Rows are points. Each copy is the shape, with its points in the same order, turned, moved and blurred by noise. Some copies are also mirrored. Which?
In the rows, 128 means zero.

Shape (9 x 3)
[[149 181 215]
 [120 150 147]
 [157 174 156]
 [155 190 141]
 [138 114 170]
 [178 117 123]
 [109 116  64]
 [113 111 160]
 [142  88 116]]
Copy 1 (9 x 3)
[[193 211 161]
 [138 161 134]
 [174 178 118]
 [171 179  94]
 [164 135 167]
 [179 103 123]
 [ 89 102  97]
 [140 142 167]
 [139  89 145]]
Copy 1 is: only turned
Copy 2 (9 x 3)
[[199 206 182]
 [134 163 151]
 [174 173 132]
 [161 184 114]
 [157 129 177]
 [166 106 118]
 [ 76 106 107]
 [131 131 182]
 [131  87 143]]
Copy 2 is: only turned
Copy 3 (9 x 3)
[[ 94 178 214]
 [104 146 144]
 [112 178 156]
 [104 196 144]
 [128 119 176]
 [170 148 135]
 [130 117  71]
 [115 110 157]
 [162 109 125]]
Copy 3 is: only turned

Shape (10 x 4)
[[145 174 142 124]
 [ 70 114 111 159]
 [188 136 146 108]
 [101  90  98 158]
 [ 71  88  84 155]
 [136  81 187 135]
 [140 160 136 100]
 [123 196  87  53]
 [138 141  93  74]
 [143 114 151  98]]
Copy 1 (10 x 4)
[[113 150 139 152]
 [ 97  46 125 147]
 [160 162 140 119]
 [136  45 116 135]
 [116  28 101 136]
 [134  98 180  75]
 [112 148 119 132]
 [ 90 168  50 147]
 [129 137  71 123]
 [131 129 130  91]]
Copy 1 is: only turned
Copy 2 (10 x 4)
[[107 197 123 128]
 [ 87  98 128 153]
 [164 201 138 119]
 [128  90 122 145]
 [105  68 123 138]
 [155 151 188 173]
 [114 188 139 108]
 [ 79 189 119  39]
 [125 159 132  66]
 [142 167 168 119]]
Copy 2 is: only turned
Copy 3 (10 x 4)
[[156 169 173 150]
 [ 93 168  91 141]
 [192 117 158 171]
 [120 152  74 159]
 [103 155  61 143]
 [117  74 144 170]
 [155 148 155 131]
 [193 197 162  68]
 [190 159 132 114]
 [158 104 144 137]]
Copy 3 is: only turned
Copy 4 (10 x 4)
[[ 92 102 144 120]
 [109 174 126 189]
 [142  73 129 108]
 [136 158  99 191]
 [129 189  95 192]
 [179 108 170 168]
 [108 115 141 100]
 [ 76 153 110  49]
 [125 145 103  82]
 [152 120 145 117]]
Copy 4 is: mirrored

Shape (13 x 8)
[[203 121 133  91 178 113 143 106]
 [ 89 143 155 158 179 110 131  83]
 [ 84 168 104 145 149 142 124 149]
 [ 78 198 122 178  91 111 165 203]
 [124 185 109 169 103  75 139 174]
 [114 158  89 165  94 102 167 169]
 [173 125 137 142 114 101  91  86]
 [ 65 126 101 161 183  97 109 153]
 [167 139 126  94 110 122 107 100]
 [194 109 116 121 119 132 121  69]
 [147 196  82 199 101 125 152 169]
 [146  75 150 129 152 130 132 106]
 [ 89 149  95 144 130  91 152 104]]
Copy 1 (13 x 8)
[[158  73 134  73 185 103 131 115]
 [147 185 174 133 148  96 140  96]
 [110 181 118 126 116 101 132 158]
 [ 88 190 152 149 118  65 132 243]
 [111 157 138 136 147  43  96 197]
 [134 151 121 143 117  46 129 209]
 [123  90 150 150 160  75  88  94]
 [154 208 149 103 104 104  97 147]
 [ 92  87 137 115 148  84 113 104]
 [136  63 119 144 152  90 115  86]
 [121 159 101 173 166  61 111 220]
 [166  89 170 129 118 125 120 109]
 [134 164 138 141 113  42 142 132]]
Copy 1 is: mirrored
Copy 2 (13 x 8)
[[196 144 155 110 165 152 133  80]
 [ 82 123 181 174 201 151 128  91]
 [ 61 138 108 121 185 134 122 132]
 [ 46 187  87 174 170 112 150 191]
 [103 194  99 183 165 108 122 158]
 [101 168  64 180 164 112 155 156]
 [146 149 144 176 118 164  93  84]
 [ 78 104 132 155 218 110  85 148]
 [143 148 140 131 107 142 115  89]
 [169 128 122 157 112 169 125  63]
 [ 92 203  51 181 179 154 142 151]
 [150  86 161 161 144 166 132 109]
 [ 83 129 112 177 171  99 134  97]]
Copy 2 is: only turned
Copy 3 (13 x 8)
[[133 113 143 129 179 125 196 148]
 [ 33 162 141 151 127 104 145 133]
 [ 84 168 100 146 139 112  77 152]
 [124 165 113 163  68  61  39 173]
 [128 141  91 131  72  68  96 159]
 [130 123  93 163 102  62  74 144]
 [108 106 114 133 101 145 172  98]
 [ 31 132  89 126 137  97  92 177]
 [135 118 133 117 138 142 143  97]
 [126  97 120 156 150 143 179  84]
 [153 158  60 184  87  82  96 153]
 [ 78  84 152 164 152 138 153 135]
 [ 77 139 108 139 131  63 108 109]]
Copy 3 is: mirrored
